Each point is reached from the start by the listed moves, each made 0, 1 or 2 times, or once backwards (-1), plus a little noise. Is the number of moves made odd or even? Then give how often each move was made.

Moves:
(1): [ 15  10 -24]
(2): [-2 23 17]
(3): [16 -3  4]
Start: [ 5 -6  1]
Points:
[ -6 -26 -20] => even (0, -1, -1)
[-1 54  5] => even (1, 2, -1)
[-11  26  60] => odd (-1, 2, 0)
[35 24 -5] => odd (1, 1, 1)

Moves:
(1): [23  5 10  7  6 -9  8 -2  1 -3]
(2): [ -2  17   3   4   7  14 -14  -2  -1  -3]
(3): [  1 -10   7  -8  10  -6  -4   4   0   4]
(4): [-12 -11   2  13   0   6   9   0  -7   7]
(5): [-15   8 -18  -3   6  -6   4  -6   2  10]
(6): [ 7 -8 -7  5  2 13  3 -1 -2  0]
(7): [-3  1 -4 -4  0 13 16 -8 -8 -9]
(8): [-6  4 -5  0  5 -3  0 10  0 -5]
(9): [-5 -3  2  3  4  5  2 -2 10 -4]
Start: [ 1  3 -4 17 10  0  0 15  5 -2]
Points:
[ 46 -36  40  11  24 -40  -5  36  13   6] => even (1, -1, 2, 0, -1, 0, -1, 0, 0)
[-13  19   4 -12  15   0 -37  11  12  -3] => even (-1, 1, 1, -1, 0, -1, 0, -1, 0)
[ 14  60 -31  31  25  -1  31 -12  -6  -1] => even (2, 1, -1, 0, 2, 0, 1, 0, -1)
[-40  24 -36 -10  31 -25  16  13  -6  11] => odd (0, 0, 1, 0, 2, -1, 1, 1, -1)
[ 28  17  -1  30  32 -18  23   3  19  -1] => even (2, 0, 0, 0, 1, 0, 0, 0, 1)
[ 14   2 -19  46  55  32  42 -20   3  15] => even (2, 1, 1, 1, 2, 2, 1, -1, 1)

Moves:
(1): [ 13   3  -8 -11  -4  -1  -3   1   9   1   7   0   8   4   2   6   2   2
  -4  -2  11   7]
(2): [ 0  8  0 -3  2 -4 -4 -3  3  1 -8  0  2 -3 -5 -8 -5 -4  0  2 -3 -2]
(3): [  2  -3   9   2  -1  -3   3   2  -1   6 -10   0   0   2  14   3   2  -1
  -3  -2   5  -2]
(4): [ 7  4 -1  9 -1 -1  1  1  1 -4  3  0  1  4  9 -1  0  1 -4  0  0 -2]
(5): [ 2  5  2  6 11  4 -2  2 -1  3  5  7 -9 -3  5  8  3  5 -1  4  0 10]
(6): [  2  -2  -3 -10  -1   6   5   8   3  -9   1   4  -5   8  -1 -12  -6  -6
  -8 -12  -2   3]
(7): [-3  2 -4  0  0  0  9  5 -2 -2 -5  2 -2  0  4 -5  3  7  5  4  4 -5]
(8): [-5  7  2 -1 -4 -3 -3 15 -4  0  3  5  4 -2 -6  9  5 -2 -7  4 -8  3]
(9): [-3 -8 -1 -1  1  4  1  5 10 -4  1  3 -6  1 -1  8 -4 10 -8  2 -3 -5]
(10): [  3   1  -4  -2  -3   0  -1   5  -5   9  -2  -6  -5   9   1  -4  -8   4
  -2 -11   6  -3]
(11): [  1   3   1  -2  -2   2   5   1   7   4  13   4   1 -11  -1   0   2   2
  -5  -1  -6   0]
(12): [-2 -6  1  8  5  0 -4 -7 -6  2  1 15  6 -2  7 -2 -1  0  4  0 -2 -1]
(13): [-9  8  6  9 12  3 -7  0  0  6  1 -2 15  0 -5 -5  6  2  5 -6  7 -6]
(14): [-6  5  4  0  2 -2 -1 -1  4  4  4  0  2 10  1  0 -3  1 10  1 -6 -2]
(15): [-10   1  -6 -12  -2   3  -8   2   2  -2   5  -1   0  -4   5  -4  -4  -3
   1  -1   0  -3]
(16): [-3  8 -3  0 -1 11  6 -6 -1  1  0  3 -2  0 -4  7 -3 -9  0 -2 -5 -7]
(17): [ 2 -2 -3 -3 -9  0 -3 -3  2  1 -2  2 -9  7  2  1 14  6 -9 -2 -5  2]
(18): [  0   3   5   1  -3   3   1 -10  -8  -8   3   1   4  -1   3   3  -2   9
  -2  -1  -2   3]
(19): [-2  3  5  2 -5  7 -6  7  2  0 -3  0 -1 -7 -5 -4 -1  0  7  1 -3 -1]
(20): [-1  0 -3  0 -4  8 -3  4  7  4 -1 -7  6  3  0 -6 -4  1 -6  8  6  5]
Start: [  8   2  -7  14   2 -17  -5  -1 -16 -12  -9  -5  -2   0  -9   8  -8  -1
 -10   3  -6  -2]
Points:
[ 23  59 -31 -11 -12  26 -60  -1  15  20   8  -3  -2 -13  -5  27 -21  -6
 -20   8  -5  11] => even (2, 2, 0, 1, 2, -1, -1, 0, 0, 1, 0, 0, 0, 0, 2, 2, 1, 0, 2, 1)
[ -8  18 -18  37 -20 -11 -31  39 -10  12 -13   8  42   4  -9   9  57  23
 -24  15  15 -15] => even (1, -1, 0, 1, -1, -1, 2, 2, 0, 0, 0, 1, 2, -1, 0, 0, 2, -1, 1, 1)
[-21  58 -19 -56 -10   4   5  14   7 -32 -28  -3  33  38 -25 -10 -22 -28
  -3 -14  -4 -21] => even (2, 2, 1, -1, -1, 2, 2, 1, 0, -1, -1, -1, 1, 2, 1, 2, 0, 1, 0, 0)
[ 29  -8 -12 -17 -26  -3  11   9 -29 -32 -15  21 -10  -1 -34  26 -58  14
 -36 -29 -16 -12] => even (1, 1, 0, -1, -1, 1, 0, 1, 2, 2, 0, 1, -1, -1, -1, 1, -1, 2, 1, -1)
[ 17  28 -42  -6  -7   5  -4   2  60  -5  29  -5  19   9  10  41 -40 -11
 -30  45 -14 -13] => odd (2, 1, 0, 2, 0, -1, 0, 0, 2, -1, 1, 0, -1, 2, 1, 2, -1, -1, -1, 2)
[-11 -25 -11  -7  -9   3  -5  -9 -35 -25  -4  -3  -6  35   9 -21 -42 -25
 -22  -6 -16  23] => even (-1, -1, 0, -1, 0, 2, -1, 0, -1, 0, -1, 1, -1, 1, 1, 0, 0, 1, -1, 2)

Moves:
(1): [ 3  3 -3 11 -3 -9 -5  9 11  2  2  0 -4 11  1 -9 -7  1 -1 -1  8 -3 11 -4
  3  9 -5]
(2): [ 2  8  0 -8 -5 -8  6  3 -2 -1  1  3  8 -5 -6  0 -4  0 -6 13  5  1  2 12
 -4  2  1]
(3): [ -9   1  16   2  -1  -5  -9   5   0  -4  -6   2   5  -2  -3  -5  -1  -8
   3   3   0   2 -11  -1   0  -4  -1]
(4): [ 7 16  5  0  7  2 -3 -1  3  3 -4  7 10 -6  8 -4  0  4 -3  1 -4  0  0 -1
  5  5  3]
(5): [-2 -4 -7 -4  2 -2 -1 -6  4  5 -2  3  4 -7 -2 -5 -1  1 -4  5  3  3  2 -2
 -7 -3 -4]
(6): [  2   0   0  -8   6  13  -9   5   7  10   5  -7   1  15  -7   5   8  -1
   0   4  -3   3   0 -10   2   5   3]
(7): [-5 -7  1  3  2  3  2 -3  3  0  3 -7  1  2  0 -6  3  5 -2  0  5  1  3  3
 -3  7  2]
(8): [ -3   5   1   7   0   2  -5  13  -3   3   7  -3  -6  -6   2  -2  -6  -8
 -15  -3   2 -11  -9   2   6   3   0]
(9): [ -6   0   1   6   3   0 -11  -3  12   0   3   6  -1   1   1   6 -11 -10
   8  -8   1   6   8   4   2   4   2]
(10): [11 -6 -1 -1  0 -4 -1  0 -4  4  1  5  0 -8 -1  3  7  4  2  0  5  1 -3 -3
 -4 -2  3]
(11): [  4   5   3  -9   5  -3   0  -1  -6  -5   1  -1   1  -1  11   0  -1 -11
  -1   0  -4  -1   6   6   2   1  -2]
(12): [ -1  -1   4  -3   1   4  -1   3  -2  -2   6   7   2   3  -3  -4   7   7
   1  -6 -11  -4   0  -2  -8  -3  -2]
(13): [ -1  -7  -1   8   0   0   3  -2   1   7   1   1   8  -3  -3  -9   4  -8
   3   1 -10  -6   4  -3   1  -1  12]
(14): [ -8  -4  -2   0   1 -14  -5  -4  -5   3   0  -8   9  18   6  12   1   2
  -3  -7   0 -11 -12  -4   1  -1   8]
(15): [ 4  3  4 -5 -9  4  1  2  4 -6 -5  0  2 -4  9  1 -3  3 -2  2 -6 -6  1 -4
 -4  1 -4]
(16): [ 5 -1  4  6  3  1  7 -1  2 -7  0  4  0  2 -5  2  1 -2 -3  8 -4  0 -2  1
 -4 -1 -9]
(17): [-8 -6 -2 -5  6 -2 -6  8 11 -7  2  2  0 -5 -6  0 13 -4 -6  1  1 -6  0 -6
  9  1  0]
(18): [ 2  0  4  7  1  1 -6  5  0 -1  4 -6  9 -2 -6  3 -7  3  5 -3  1  3  3  3
  1 -4 -9]
(19): [ 1  3 -5  7  7 -1  3 -2  1  3 -4 -3 -4  2  7  2 -1 -3 12 -2  6  6  2 -5
 -7 -5  2]
(20): [-4 -5 -3  3 -5 -1 -2  2  1 -1  2  2 -4 -4  2 -3  5  1 -3  9 -1  4 -2  5
  1  3 -6]
(21): [ 2  2 -1  3 -2  3  0 -1 -7 -8  3  3  9  5  1  3  0 -7 -3  2  3 -2 -1 -6
  3 -1 -4]
(22): [ 2  1 -1 -1  1 -2  4  9  6 -1  1  2  4  4  6 -1 -3  0 -3 -2  1  8 -4  5
  2 -7  9]
(23): [ -5  -1   1   2  -4  -3   0   4   0   4  -1   6   0   2  -1   6   6   0
 -10  -4  -2  -1   8   2   1  -8  -1]
(24): [  3  -1  -5  -4   4   9  -6   2  -7 -10  -8  -3  -5  -5  -3  -2  -4  -5
  -2   2   4   0  -2  11  -2   6   4]
Start: [ 2  8 -2  7  2 -8 -1 10 -2  5 -1  7 -1  1  6  3 -8 -1 -2 -7  3  1 17  2
  7 -5 10]
Points:
[-13  35  57 -31   1  33 -20  21  44  58   8  41  60 -28   6 -48   8   2
 -33   0 -58  -1  20  -7 -17  -3  59] => even (-1, 1, 2, 2, 2, 2, 2, 1, 1, 0, 0, 2, 2, -1, 2, -1, -1, -1, -1, -1, -1, 1, 1, -1)
[  7  27  26   0  -4  -8 -32  57  34   1  -9  18  17   0  17 -47 -14  -1
 -42  19  18 -13   5   0 -14  29  21] => even (2, 1, 2, 1, 1, 1, 2, 1, 0, 1, 0, 1, 0, 0, 2, 0, 0, -1, 0, 0, 0, 1, 0, 1)
[-39  -7  49   9  -7  11 -30  22   7  17  -8 -17  15  -1  15 -42  37  -9
 -18   6 -47 -22  14  -3  29  24  26] => odd (0, -1, 2, 1, -1, 1, 2, 0, -1, -1, 1, 0, 2, 0, 1, -1, 0, 0, -1, 2, -1, -1, 1, 0)
